Rows are points. The ring and each string are closed loops that go straight from each point to the next, and from the last back to the first. Before rounding, they use only three directions, however many columns there are. Count how often each string passes through the ring. Passing back the other way cancels.
In the rows, 128 means zero.

Ring, 9 rows:
[[182 102 127]
 [192 129 123]
 [177 147 118]
 [146 156 114]
 [114 149 115]
 [100 135 118]
 [103 113 122]
 [124  97 125]
 [153  92 127]]
String, 20 rows:
[[138 146 128]
 [121 164 136]
 [105 178 125]
 [122 157  99]
 [144 131  99]
 [136 134 127]
 [114 162 136]
 [121 171 124]
 [131 162 136]
 [146 140 123]
 [164 135  97]
 [177 151 101]
 [190 164 117]
 [174 156 138]
 [191 164 134]
 [196 158 112]
 [179 168 138]
 [158 154 136]
 [152 131 116]
 [155 134 104]]
Times through: 0

Ring, 7 rows:
[[130 184 165 160  97 128 134  80]
 [127 179 159 149 101 132 100  76]
 [112 157 133 126 116 130  84  95]
 [ 99 144 120 115 128 124  92 112]
 [ 87 139 118 116 134 117 123 127]
 [ 97 149 126 131 127 115 152 125]
 [121 172 149 154 107 121 158 101]]
String:
[[113 149 116 135 122 117 164 129]
 [106 164 143 151 117 113 185 119]
 [112 181 168 165 106 116 180  99]
 [141 180 149 165  97 125 169  96]
 [136 161 123 142 107 128 137 107]
 [122 167 142 145 109 125 129  98]
 [115 188 179 162 100 124 134  77]
 [122 195 185 171  95 124 148  74]
 [132 182 158 165  98 123 164  93]
 [131 160 124 145 110 123 155 113]
 [117 157 129 138 115 122 140 112]
 [ 98 163 150 140 119 118 136 105]
 [ 88 157 145 137 125 113 153 117]
 [ 83 151 138 136 130 109 172 129]]
Times through: 2
String (11 x 8):
[[ 68 138 130 106 140 118  83 115]
 [ 76 127 105 104 144 114 117 139]
 [ 94 134 104 117 135 114 146 140]
 [118 147 111 131 121 121 149 126]
 [108 165 146 143 115 120 141 104]
 [113 183 171 161 104 121 151  88]
 [131 200 188 174  89 128 140  66]
 [138 196 180 166  88 134 109  60]
 [137 161 124 137 107 132 109  98]
 [114 161 137 135 114 126 111  99]
 [ 91 159 148 126 122 124  87  95]]
Times through: 2

Ring (9 x 12):
[[154 171 122 155 148 142 173 146 138 152 172 123]
 [139 185 130 159 126 134 161 116 143 156 171 117]
 [112 183 130 150 105 127 134  86 150 141 153 116]
 [ 92 157 116 130 106 128 108  83 154 111 126 123]
 [ 86 125 109 113 116 130  97  95 151  89 105 131]
 [ 96  89 114 103 128 131 103 113 142  78  95 135]
 [120  73 124 106 142 133 126 137 130  87 104 135]
 [141  86 124 117 156 138 149 158 127 104 123 135]
 [158 128 117 137 166 146 172 171 130 131 154 132]]
String (22 x 12):
[[130 153 147 148 111 125 149  99 137 144 152 114]
 [124 149 117 136 134 137 140 124 143 124 142 127]
 [119 196 104 150 130 140 140 115 155 138 160 124]
 [105 196 115 150 109 131 127  87 157 137 153 119]
 [ 86 189 133 147  79 118 108  49 157 133 139 111]
 [ 93 146 149 136  81 114 111  56 145 123 125 112]
 [ 79 139 135 125  83 116  94  55 151 105 111 118]
 [103 122 139 126 103 121 116  85 141 111 118 120]
 [105 127 102 117 137 138 116 123 148  96 117 134]
 [ 85  98  84  94 143 141  89 126 152  62  88 144]
 [ 82  56 106  83 132 131  83 115 142  51  69 142]
 [110  82 149 114 109 119 119  97 130  99 105 123]
 [120 108 123 120 135 133 130 127 137 104 120 130]
 [123 108 137 125 125 128 135 116 133 113 125 125]
 [129 116 109 121 153 142 139 149 138 106 128 135]
 [150  97  98 116 184 152 157 190 131 101 130 144]
 [171  97 110 125 190 152 179 203 123 118 145 141]
 [161 118 133 138 156 139 174 161 125 135 152 127]
 [140 131 134 138 135 133 155 131 133 132 146 123]
 [152 160  97 142 172 153 168 173 141 133 162 135]
 [172 198 102 164 175 155 193 179 141 165 194 129]
 [160 202 139 174 131 136 186 127 138 180 194 113]]
Times through: 4

Ring:
[[107 166  84 148 120 109 132 133 125 130  84 127  96 138]
 [102 187  75 157 113 103 122 133 133 119  64 114  97 145]
 [110 186  80 149 110 104 111 135 135 107  69 106 115 142]
 [117 169  90 137 110 108 105 136 136 103  85 108 130 134]
 [119 134 102 125 114 111 105 136 143 105 109 122 141 119]
 [117 110 108 121 118 112 110 136 147 111 123 136 141 110]
 [119  82 118 112 126 117 122 135 141 125 145 154 138  99]
 [130  72 127 103 133 126 133 134 123 138 163 161 135  96]
 [134  87 124 105 135 130 140 134 108 145 158 157 127 103]
 [122 127 105 126 129 121 140 133 111 141 123 143 109 121]]
String:
[[ 76 234  44 192 104  86 123 131 149 114  11 101  68 168]
 [ 88 188  66 169 110  94 120 132 150 115  50 117  90 147]
 [108 158  88 143 116 107 120 134 136 119  87 124 111 132]
 [129 162  99 128 118 118 118 136 114 118 103 114 126 132]
 [112 200  77 152 111 106 117 135 125 113  64 102 106 149]
 [ 68 228  42 196 103  81 120 130 161 111   9 106  67 165]
 [ 77 196  57 180 109  89 125 131 156 119  37 119  76 151]
 [121 135 102 127 121 116 124 135 125 124 113 131 122 122]
 [125 139 103 126 123 119 128 135 117 128 115 131 120 124]
 [ 98 144  86 149 121 105 132 132 139 131  90 139  97 129]
 [106 122  96 139 130 114 147 131 124 148 114 155  92 121]
 [120  90 115 119 136 124 149 132 115 153 146 165 108 107]
 [103 100 102 133 128 111 139 132 139 140 123 160 105 111]
 [122 112 110 120 125 118 128 134 126 129 129 143 125 113]
 [150  74 138  87 135 137 131 136 102 138 179 153 150  95]
 [132  43 137  93 138 130 137 134 124 144 184 175 141  84]
 [102  72 111 125 129 111 134 132 152 137 139 170 117  98]
 [113  97 109 123 126 115 129 133 138 131 132 153 123 107]
 [136  95 123 104 129 127 128 136 115 132 152 146 139 105]
 [154  53 147  78 140 142 137 136  97 146 197 164 152  87]
 [145  47 143  85 143 140 147 134 101 155 195 175 138  86]
 [115  96 110 123 131 119 141 132 125 144 137 159 111 109]
 [106 119  98 137 127 112 140 132 131 140 114 152 101 119]
 [105 134  92 142 127 112 143 131 125 142 104 146  93 126]
 [ 99 150  84 150 120 105 132 132 138 130  87 136  96 131]
 [133 142 107 120 124 123 127 135 108 129 120 127 124 125]
 [115 186  82 147 117 111 127 134 116 125  77 113 101 145]]
Times through: 4

Ring:
[[140 176 148 165 176 139 126  96 155 148  82 126  95 118]
 [146 163 153 149 158 148 132 109 143 127 103 112  92 132]
 [143 133 152 128 131 154 136 123 133 112 132  95 101 149]
 [133  99 147 106  98 159 136 135 126 108 163  79 118 167]
 [122  79 139  96  79 159 132 138 128 117 178  73 135 176]
 [114  87 132 111  96 149 126 126 140 139 158  88 140 162]
 [118 121 134 141 137 136 122 108 152 155 118 112 129 136]
 [127 153 139 161 166 132 121  97 158 159  90 126 113 120]]
String, 25 rows:
[[135 156 147 170 186 122 124  98 154 145  77 134 104 107]
 [141 195 148 188 208 125 122  84 165 160  52 146  90  96]
 [141 188 146 164 172 148 125  93 159 156  82 124  92 123]
 [150 201 154 180 199 137 127  90 157 146  61 136  80 106]
 [142 157 151 158 171 136 129 106 147 131  93 121  97 121]
 [150 168 156 164 184 133 131 105 145 124  83 126  87 114]
 [153 174 156 143 151 161 136 111 140 121 109 104  83 140]
 [145 149 151 129 129 163 135 119 137 119 129  94  96 152]
 [133 129 145 130 128 150 130 118 140 129 130  99 112 147]
 [139 123 151 138 145 138 132 120 135 115 120 106 108 135]
 [142 101 153 101  97 164 140 140 120  93 167  74 110 170]
 [132  95 145  93  78 171 137 140 123 106 180  68 120 182]
 [129 115 142 119 111 155 131 123 137 128 145  90 119 158]
 [131 113 145 132 134 138 130 121 137 123 129 103 118 141]
 [119  63 138  89  71 158 133 143 124 111 188  69 140 180]
 [110  58 130  71  38 176 131 145 126 125 211  53 150 202]
 [116  86 133  98  77 162 129 131 135 134 175  75 139 177]
 [123 106 138 121 113 147 128 122 140 134 144  94 128 154]
 [122 112 137 121 111 152 127 120 142 139 144  93 127 156]
 [102  86 123 109  84 152 120 121 148 160 163  87 152 168]
 [112 107 132 139 134 130 120 110 152 156 122 112 137 136]
 [118 122 136 158 163 117 119 103 156 156  97 128 129 116]
 [116 143 132 164 166 123 116  93 164 174  88 132 126 116]
 [121 154 134 152 148 144 120  97 161 170 102 118 118 133]
 [129 135 141 137 136 146 127 111 147 141 121 106 115 141]]
Times through: 3
